Rows are points. The points of each table are mixes of a few directions, plus a little noise. Count the directions of each table, and those that both share. Where both have some left over, give the other angles between the two spaces (their principal angles), to ten degrees, smallest first.

First:
[[ 45  18  36]
 [ -1  -5  41]
 [  4   1   9]
 [-48 -13 -86]]
Second, 4 rows:
[[ -8  37  -6]
 [ 10  59  23]
 [-10   2 -13]
 [  8 -97  -4]]
Directions: first 2, second 2, shared 1; angles 70

First (7 x 6):
[[ -2  -3   2   0   1  -2]
 [ -8  -9  10   0   5  -4]
 [-97 -94 121  13  50 -58]
 [ 30  29 -36  -4 -15  18]
 [ 35  31 -43  -4 -19  20]
 [ 25  23 -30  -4 -12  16]
 [ 21  19 -23  -3 -11  13]]
Second, 6 rows:
[[ 31  59 -39   8 -23  17]
 [-14  14  17  13   1 -10]
 [-49 -51  61   4  27 -29]
 [-37 -86  46 -16  31 -19]
 [ 13   5 -16  -5  -5   9]
 [ 55  59 -68  -5 -30  33]]
Directions: first 1, second 2, shared 1

First, 8 rows:
[[-25  -4  18  18   2  18   5  -3]
 [ 74 -24  -8 -61  -5  65  45 121]
 [  2  17  -8  -1  28 -25  19 -24]
 [-31   9   9  26   8 -17  -9 -41]
 [ -2  -2 -11   2 -13 -11 -14 -14]
 [  1 -18 -35  -4   3  11  41  -4]
 [ -7  -2  -8   7 -21 -15 -28 -21]
 [-10  27  41  11  -4 -25 -58 -15]]
Second (9 x 8):
[[-24 -20  11 -24   1  27 -40  31]
 [ 17  40 -62  68  51 -25   0 -15]
 [  2  42   8  56   9 -40 -21 -40]
 [  3 -10  29 -22 -27  -2  19  -9]
 [ 30 -30 -24 -42 -14  17  82  13]
 [ 16  -8 -16 -12  -2   4  38   2]
 [-29  -3  -4   3  21  20 -63  28]
 [-20  12  44  10 -15 -13 -43 -16]
 [  5 -22  15 -37 -23  12  29   7]]
Directions: first 4, second 3, shared 1; angles 40, 90

First (7 x 9):
[[ 38 -14  -7   2 -23   0 -27   2   2]
 [ 13 -12  29 -15  22 -20  14   4 -17]
 [ 38  64  27  13  -9  12  44 -42 -26]
 [-77 -50 -57   8   2  19 -52  42  49]
 [ 16   7  29   8  21   7   3  -3 -14]
 [ 47  38  21 -29 -21 -42  63 -37 -34]
 [-75 -35 -40  14  11  25 -42  35  40]]
Second:
[[-54   7 -16  22  14  32 -10   8  21]
 [-91  12 -28  38  24  55 -17  13  36]
 [-44   6 -13  18  12  27  -8   6  17]
 [-62   8 -19  26  17  38 -12   9  25]
 [121 -15  37 -50 -32 -73  23 -17 -48]
 [ 23  -3   7 -10  -6 -14   4  -3  -9]
 [ 72  -9  22 -30 -19 -44  14 -10 -29]
 [ 35  -4  11 -15  -9 -21   7  -5 -14]]
Directions: first 4, second 1, shared 1

First, 9 rows:
[[   2  -48   45  -73  -33   -7   13   34  -25 -121   48]
 [   7   12   -1   11    8  -24   -5   20  -25  -13   -7]
 [  12   24  -12   -1   21  -40   -7    0  -20    7   10]
 [ -25    5   -9   -5  -14   27   -7  -31   17   38    8]
 [  21  -11   10   22   29  -21   10   37   -8  -26  -21]
 [  47    1   -7  -15  -26    0   16  -18   12  -16   -4]
 [ -25   -7   -5   26   -2   44   -1  -15   31   46  -22]
 [  -3   30  -16   43   -6   -1  -13   10  -19   27  -37]
 [ -37   -6   -6  -10   23   20   -6  -37   36   57   25]]
Second:
[[-21 -28   1  19 -10  75 -15 -16  18   9  23]
 [ 55  29 -11 -13  -3 -50  16 -16 -51  11  -2]
 [-17 -12   0 -13  -6  26 -21  -5  25 -29  41]
 [ 18  -5  11 -10  21 -35  31   0 -27  27 -20]
 [-28   4   4  14 -29  20 -19  25 -12 -28 -14]
 [ -1  35  -5   4  15 -59   0  10 -61  30 -19]
 [-16  -1 -23  18  11  39 -24 -16  90   2  16]
 [ -2 -20  -3  20 -29  63  -6   2  63 -26 -15]
 [-10  -9  10 -10  -3  -5   4  15   1 -19  -3]
 [ 19   6  13 -28  33 -74  33   2 -48  24  -7]]
Directions: first 5, second 6, shared 4; angles 50

First (8 x 14):
[[ -15   13    7  -13   29  -29   16   35   24   47   40   95   26   40]
 [  11   34   18  -23   17    1   16   -4  -30  -27  -40   -7  -67   -2]
 [  35  -15  -25  -17   22    3   14   16   -9  -51  -66  -29  -46   13]
 [ -16   -9    7   23  -28    3   -8  -10   17   19   32   25   55   13]
 [  -2   -2   23    9  -32   -8   10    3   13   14   23   -5   18   30]
 [   5   12   11  -12    6  -12   19   17    4    1   -5   30  -12   34]
 [  14   -2   -5  -24   23  -16   10   22    3    8    2  -38  -38   -7]
 [ -33  -31  -32   57  -36   54  -76  -80  -23  -13   15  -71   62 -121]]
Second (10 x 14):
[[ -42   -1  -15   36   -8    9   55   51   11  -11   48   -2   29   10]
 [ -35  -17  -20   46   -3  -11    7   52   18  -21   19  -18    5   -8]
 [  -5   12    6  -11   -3   22   41   -3   -1   10   23   13   18   15]
 [ -45  -20   -8   23    0   43   38   48   44   -9   36  -10   14    4]
 [ -39    4   -8   22   -7   26   70   40   12   -3   53    5   33   17]
 [  70    3   19  -49   11  -35 -100  -79  -28   13  -82    1  -49  -20]
 [  27   -2   11  -26    6    0  -38  -34   -3    8  -32    1  -20   -7]
 [  57    2   22  -53   10   -6  -70  -70  -13   17  -62    5  -37  -11]
 [  33   -8    9  -23    8  -12  -62  -36   -3    4  -47   -5  -31  -15]
 [ -20   26  -16   34  -13  -36   58   31  -37   -8   44   10   36   15]]
Directions: first 5, second 3, shared 0; angles 50, 60, 90

First, 8 rows:
[[  76 -102  -21    3    2   32  -13   87   26   -6  -72  -72   -5   14
    28  -26  -32   -6]
 [ -79   82   13   16   16  -80  -12  -87    8   16   68   76  -27    8
   -72    9   39   17]
 [ -28  -38   -8  -12    1   50    3    4   -6   19  -34  -20   66  -16
    14  -11  -12  -16]
 [ -37   -5   -8   27   29  -79  -36  -31   44   24   11   26  -36   26
   -78  -21   19   17]
 [  28  -25  -29   13  -18   17   14   47    4   -7  -28  -69   -3   -3
    44  -45  -28   26]
 [  51    7    0   10   -5  -28   -1   26    8  -21    8  -11  -57   14
     7    0   -3   14]
 [  28   23   29  -24   -7   27   13   -3  -29  -20   16   32    0   -8
    20   50    8  -28]
 [ -39   58   26  -33  -18   59   34  -42  -56   -5   30   38   61  -35
    37   42    9  -25]]
Second, 10 rows:
[[  79  -12   17   -5    6   43   19   12  -22  -44   -1  -29  -21  -37
    16  -18   -3   67]
 [  17   47   -9   62    3   16    7    1  -28  -51   36  -31  -22  -14
   -29  -35   12    4]
 [ -39  -17   56  -47  -13  -12   37   17   34  -32   22   -5   10    5
    42   16   -1  -10]
 [   8  -99   36  -57    3   19   58   13   15   15   12  -22   78   27
   -34  -11    6   12]
 [   3  -11   -4   20  -13  -19   28    3   16   31  -28  -15   58   55
   -13   27  -15   13]
 [  52   80  -87   78   26   24  -89  -26  -73   -7   12   20 -107  -66
   -41  -53   19   -7]
 [   6  -34   14 -112  -17  -42   -8   27   18   22   32   43  -83   -9
    66   10    3  -23]
 [  -8   36  -23   93   12   24   -7  -25  -13   -1  -38  -24   61   12
   -48    2   -6   14]
 [ -53   -8   -5  -36  -17  -55   -9    1   36   57  -17   36   12   44
    24   41  -10  -43]
 [ -65   18    4    4   10    2  -36  -22   16    9  -31   27   14  -18
    17   22   -4  -27]]
Directions: first 4, second 6, shared 1; angles 50, 60, 70

First (8 x 20):
[[ -11   21   16   26   22  -17  -20    1   33   12    6  -11   36   10
    67   21    5   47   45   22]
 [  27   46    9   -8  -13   -6  -30   24  -24  -11  -11   26   16  -40
   -18   19   27    5   23  -16]
 [ -24  -44  -42    0  -11   18   19  -20   -7  -21   -8    4  -35   24
    12  -24  -32  -15   -6    7]
 [  32   70   26   12   24   13  -82    6    5   45   28    2   11  -18
     6   39   24   22   51  -48]
 [ -25  -99   -7  -25   -3   11   99  -28    7    7   10  -40  -47   46
   -71  -57  -35  -67 -121   13]
 [  13    4    8  -14  -11   -5   12   11  -15   -7   -6    7    1  -17
   -36   -3   11  -16  -22   -4]
 [  12   45   18    9    0  -20  -26   21    2   -7  -10   15   40  -26
    30   26   25   35   44   10]
 [ -24  -44  -29    0   -8    7   30  -16    0  -18   -9   -2  -22   23
    11  -23  -27  -12  -15   16]]
Second, 9 rows:
[[ 53  46  61 -28  -2 -15  -1  33 -20  30  12  -3  22 -46 -98  15  51 -27
  -50 -32]
 [-58 -50 -67  30   0  16   2 -36  20 -31 -14   2 -24  50 105 -17 -55  28
   54  33]
 [-59 -51 -69  32   3  16   0 -36  19 -31 -13   4 -24  52 111 -17 -55  31
   56  37]
 [  5   4   6  -4   0  -1  -1   4  -1   3   1   0   2  -3 -11   2   6  -3
   -5  -3]
 [ 43  38  51 -23   0 -12   0  27 -14  23  10  -2  17 -37 -81  12  40 -23
  -41 -27]
 [ 23  20  29 -12   0  -8   0  13  -8  14   6  -1  10 -21 -42   8  24 -13
  -22 -14]
 [-22 -19 -26  11   0   5   0 -13   9 -11  -5   1  -9  20  41  -7 -21  12
   21  13]
 [ 34  30  40 -19  -1 -11   0  21 -13  17   7  -1  15 -28 -62  10  32 -19
  -33 -22]
 [-22 -19 -26  11   1   5   0 -13   7 -13  -7   1  -9  18  40  -7 -20  12
   18  12]]
Directions: first 4, second 1, shared 1
